Rows are points. Each copy is the shape, with its points in the same order, turned, moved and blurred by noise. Say if it was mirrored as well.

Shape, 5 rows:
[[  4  65]
 [-18 -32]
 [-14   1]
 [ 12 -30]
 [ 76   2]]
Copy 1:
[[ 70  12]
 [-30  31]
 [  4  27]
 [-26   1]
 [  6 -62]]
Copy 1 is: only turned
Copy 2 (5 x 2):
[[ 45  51]
 [ -8 -22]
 [ 16   7]
 [-23   7]
 [-49  66]]
Copy 2 is: mirrored
Copy 3, 5 rows:
[[ 72  27]
 [-12 -30]
 [ 11 -15]
 [-20  -1]
 [-16  67]]
Copy 3 is: mirrored

Shape, 9 rows:
[[  -4  -38  -25]
 [-106  -55   -5]
 [ -31   -9   37]
 [ -10   53   22]
 [  22  -18   26]
 [  14  -12   11]
 [  20   -2  -32]
 [  61   20   30]
 [  25  -18  -27]]
Copy 1 (9 x 3):
[[  -4  -68   -3]
 [-101  -67  -34]
 [ -36    4    3]
 [  18   37  -40]
 [  11  -12   24]
 [  14  -21    2]
 [  26  -46  -14]
 [  49   21   28]
 [  34  -60    0]]
Copy 1 is: only turned
Copy 2 (9 x 3):
[[  4   2  27]
 [ 21  94  59]
 [ -5  52 -19]
 [ 38  25 -64]
 [-23   4 -29]
 [-11   2 -19]
 [ 21 -24   3]
 [-13 -31 -67]
 [  8 -27   7]]
Copy 2 is: mirrored
Copy 3, 9 rows:
[[-16  23  43]
 [-72 -57  80]
 [ -8 -41   8]
 [-21 -14 -52]
 [ 27   1   8]
 [ 10   8   8]
 [-14  45   6]
 [ 47  24 -39]
 [ -1  44  19]]
Copy 3 is: mirrored

Shape, 8 rows:
[[-14  -5 -19  13]
 [ 45  41 -63 -40]
 [ 33   6  40 -12]
 [ 19   7 -26  48]
 [  5 -21  46  -6]
 [ 79   2   1  15]
 [-37  15  63  25]
 [-36  48  30  -3]]
Copy 1 (8 x 4):
[[-19 -24   4  -8]
 [ 42   4 -69  31]
 [-15 -12  21  71]
 [-45  14 -17  -8]
 [-28 -42  40  49]
 [-45   4 -34  73]
 [-12  -4  82  20]
 [ 27  11  62  16]]
Copy 1 is: only turned
Copy 2, 8 rows:
[[-29  -7   2   3]
 [-23  -8 -70 -71]
 [ 49 -27  -8  -8]
 [-36 -47  19 -27]
 [ 36 -19   8  30]
 [ 18 -78 -19 -37]
 [ 31  14  61  13]
 [ 18  41  31 -23]]
Copy 2 is: mirrored
Copy 3 (8 x 4):
[[ -12  -22  -30   19]
 [ -65 -100  -15  -35]
 [ -21   -1    2  -46]
 [ -11  -44   12   30]
 [   4   25  -14  -35]
 [   2  -52   52  -31]
 [ -28   59  -13   11]
 [ -68   25  -21    2]]
Copy 3 is: mirrored

Shape (9 x 6):
[[ 45  43 -43  18 -11 -12]
 [-13 -16 -56  -7 -37  -7]
 [ 12   7  41 -38 -14 -25]
 [  4 -27 -32  34  17  37]
 [ 41  66  47  43 -17  13]
 [ 34 -15  -2  36 -27 -23]
 [-49  74  36  -6  17 -23]
 [-22  76   9 -16  56  57]
 [  1 -30  30   4  53  15]]
Copy 1, 9 rows:
[[  6  10 -60 -12 -12  36]
 [ 14  38  -2 -20  54  25]
 [-46  28   4 -39 -10 -38]
 [ 48   9  17  34  14   9]
 [  7 -48 -22 -38 -67 -13]
 [ 37  16 -32 -23   9 -27]
 [-76 -59   5  -8   2  -9]
 [-48 -44  34  43 -48  38]
 [ -5  15  27  52 -12 -47]]
Copy 1 is: only turned
Copy 2, 9 rows:
[[ 23  67   8  13  40  15]
 [-11  22 -64  23  42 -13]
 [-29  -4  -5  -5 -25  36]
 [ 59   1 -27  16  22 -41]
 [ 31  -7  64  25  25  50]
 [ 30   6 -21 -24  41  26]
 [-58 -13  62  19   7 -17]
 [  0  13  64  70 -32 -51]
 [ 33 -24  -1 -22 -35 -33]]
Copy 2 is: mirrored
Copy 3:
[[-71  20 -19 -67  28  -7]
 [-39  25 -61   4   7 -27]
 [-25 -37  16   6  17  20]
 [-40   6 -61 -52 -63  10]
 [-18  19  21 -81  22  72]
 [-25 -24 -56 -46  25  23]
 [ 23  14  68 -32  -6 -14]
 [-44  40  67 -49 -71   5]
 [-29 -53 -10 -37 -63  18]]
Copy 3 is: mirrored

Shape:
[[-47 -14  -6  28  40  54 -16 -14]
 [-62   9  35 -42 -57   1 -11  19]
 [ 31   0  -6  22 -55  33 -18 -38]
 [-12 -20   6 -16  -4   2 -13  38]
 [ 31 -55 -21 -40 -49  -8 -45 -46]
 [-57 -10  27  11   9 -18 -11  35]
 [ 20 -17  26  19  -5  53 -45  25]
 [-56 -22  18 -22 -55  -2   9  21]
 [ -3  45 -44 -37 -48 -21 -34  18]
 [-26 -54  59 -12  38  -8  57 -34]
 [-18 -57  47 -73  36   2  26 -48]
 [-38 -21  35 -45  40  17  18 -55]
 [-10  -2   9 -54  48 -19  64  28]
 [-18 -20  64  25 -53 -45 -39  16]]
Copy 1, 14 rows:
[[  7  55 -55  13  31  21  11  -7]
 [-21  52  58  -7 -33 -31   1  -4]
 [-18  23 -21  45 -28  -2 -64  51]
 [-17   3   2  14   0 -37  22  -1]
 [-58  25 -33  40 -27 -77 -68   2]
 [  1  20  27 -18  37 -23  21  -7]
 [-41  22 -26  40  17  -3  18  51]
 [-14  35  56  17 -13 -29  -9 -30]
 [ 29  16   7   2 -61 -80  -8  37]
 [-60  -5  -8 -42  25  34 -26 -70]
 [-87  19 -38 -39 -19  -8 -19 -75]
 [-48  41 -36 -42 -15  13 -19 -52]
 [-12 -43 -14 -45 -29 -13  27 -61]
 [-44  19  65  -7  37 -43 -32  39]]
Copy 1 is: only turned
Copy 2, 14 rows:
[[ 42 -15  55  24   4  27 -19  18]
 [ 16  15   0 -68  57  27  41  19]
 [ 57  14  -3  17   1 -15  67 -40]
 [  6 -10 -28  -5  17  24   5  18]
 [ 41  74 -42  35   0  -9  63  19]
 [  7 -29   0 -39  10  23   8  52]
 [ 50 -40 -21  42  35  26  39  -3]
 [-14  18   1 -40  33  35  48  19]
 [ 45  34 -68 -57   3  28  14 -38]
 [-30   2  35  15  16 -64   4  58]
 [ -8  53   5  27  51 -55 -10  63]
 [ 17  33  36  10  39 -50 -24  53]
 [-50   7 -24 -16  16 -36 -58  15]
 [ 28 -41 -30 -48   8  -4  87  53]]
Copy 2 is: mirrored
Copy 3:
[[ 17 -51  57 -30  47 -46 -35   9]
 [ 69  15  31  23 -14  15 -24  55]
 [ 18  -9 -46  10  68  -2 -13  -2]
 [ 11 -28   8  -3 -21 -18 -10  38]
 [-13 -45 -39  29  48  49   9  59]
 [ 17 -22  52  20 -33 -28 -42  24]
 [  5 -22 -30 -29  23 -51 -41  39]
 [ 71 -22  18  23 -22  18 -18  34]
 [ 14  23   8  46   9 -15  59  39]
 [ -8 -47  53 -34 -17  58 -65 -14]
 [-15 -39  50 -52   3  82 -39  40]
 [ -2 -25  72 -41  29  50 -38  23]
 [-12 -14  61 -48 -61  29  14  -2]
 [ 10   1 -16  63 -23  -2 -80  35]]
Copy 3 is: only turned
Copy 4, 14 rows:
[[-75  48 -33 -26  -3 -10   4  -9]
 [  2  18 -64  32 -24 -26  18  79]
 [ -2  10  13  -1 -21 -11 -74  27]
 [ -4   4 -29  -4  24  10  34  31]
 [-21 -63  34  48 -33   5 -40   1]
 [ -7  21 -70 -26 -10 -13  46  20]
 [-33   5  11 -52   6  21 -12  45]
 [  5   3 -57  19  -4 -40   6  57]
 [ 23  22 -37  58  -4  50 -17  35]
 [ -5  18   5 -29 -18 -94  64 -24]
 [-23   5  37  33 -34 -61  74 -11]
 [-37  41  -5  21 -35 -47  51 -15]
 [ 29  43  -8  24  36 -18  78 -15]
 [ 36 -28 -51 -41 -53 -11   3  44]]
Copy 4 is: only turned

Shape, 13 rows:
[[-38  -4  25 -10   2   6  -3  22  14]
 [-34  17  16  -9  46 -21  22  -4 -18]
 [-10  -7  16 -16 -40 -44   8  44  24]
 [-41 -87   3 -16  14 -44  -7  -5  20]
 [ 95  20  21  -9 -20  -7  -8  -2 -22]
 [-25  -4 -37 -16 -37   9  19  16   0]
 [-33  30  22  -1 -29 -23  35  44 -59]
 [-46 -15 -30 -16  15   7   7  10 -10]
 [-21  -7 -10  -3 -37  -7  18   5  19]
 [-23  31 -67  -9 -17 -17   0  -9  29]
 [ 19 -90  12  90 -34 -20 -71  50 -39]
 [-30  20  11  12 -36  -2  30 -10 -15]
 [121  14 -10  20  36  -3  34   3  15]]
Copy 1 (13 x 9):
[[ -9 -31  30   7  13 -10 -14   3  13]
 [ 13   0  43  -1  43 -21  31  -2 -40]
 [-23 -40   5 -12 -25  -5 -49  -6 -30]
 [ 34  -3  19  41   5 -43 -36 -64 -11]
 [ 33  -8 -66 -68 -38  14  26  23 -24]
 [-26   5 -25  15  29   4 -61  10 -30]
 [-18 -55  13  15  20  33   1  21 -74]
 [ -5 -10   6  19  56 -24 -16 -10 -20]
 [-23  13  -3   6  -1  10 -44  -2 -18]
 [-55  28 -20 -23  44 -25 -36 -18 -21]
 [  4 -82 -93  76 -46 -19  16 -57  -2]
 [-25   3   5  15  10  37   0   9 -31]
 [ 48  37 -65 -53 -34 -47  37  55 -23]]
Copy 1 is: mirrored
Copy 2 (13 x 9):
[[ -15  -26    8  -10   -2   31  -42   -4  -15]
 [   0  -18    5    2  -57   -7  -64   12    6]
 [   6  -11  -24    6   45    2  -48  -21  -32]
 [ -41   -6   49   23   -1  -24  -52  -65  -30]
 [  21   69  -58  -18   -7   -2   22   -1  -21]
 [  -2  -46    2  -14   24  -17    7   -4   -7]
 [ -28  -28  -52   -6   14  -24  -52   53   -3]
 [ -15  -49   24    8  -24   -9  -12   -7   -1]
 [  -1  -25    7  -20   30  -13  -19  -12   -6]
 [  41  -52   -1   -9    0  -19    3  -32   30]
 [-101   67   -2   61   63   20   10  -19   26]
 [ -12  -18  -11  -42   12  -23  -31   19   16]
 [  76   88   -1   13  -22  -10   30   22  -21]]
Copy 2 is: mirrored
Copy 3:
[[-23  21  17   0  28 -11 -10 -21  12]
 [  0   1  -6 -26   0 -35 -54 -37   3]
 [-67  15  24 -14  -5  -5  24 -55  19]
 [ -2  27  87  -6  -4  21 -27 -66 -13]
 [-32 -42  17 -42 -57 -49  47  30  -2]
 [-26 -21   6 -43  30  35  12 -30  17]
 [-29   4 -34 -56  30 -46  23 -64  -4]
 [ -1   2  18 -45  34  17 -31 -27  11]
 [-28 -10   8 -11   7  27  14 -37  10]
 [-43 -18 -15 -45 -11  62 -27 -16  20]
 [ 31 102  62 -55 -30   6  93 -11 -25]
 [-11 -16 -31 -13  14   0  16 -40 -10]
 [  8 -50  19 -39 -95 -40  22  30  68]]
Copy 3 is: mirrored
Copy 4:
[[ 31  23  20  42 -12  21  -6  25  15]
 [ 14  18  36  22 -16  30  20 -15 -34]
 [-30  43  10  29 -11  -1   1  47  35]
 [ -3  -1 -33  47 -38  69  47  37  22]
 [-12 -31  18 -70  15 -36 -11  34   5]
 [-11  -9  -1  68   5 -18 -15  19   3]
 [-32  33  49  31 -21   5 -53  21 -35]
 [ 11 -11   8  70   7  25   5   7 -14]
 [ -4  11 -12  47 -16 -16  -8  13  19]
 [-10  14 -27  58  43 -30  19 -15  -2]
 [-32 -26 -51 -20   6 103 -85  44  60]
 [  3  19   2  32 -32 -19 -35  -4 -15]
 [-22 -58  41 -67  23 -30  25 -30  45]]
Copy 4 is: only turned
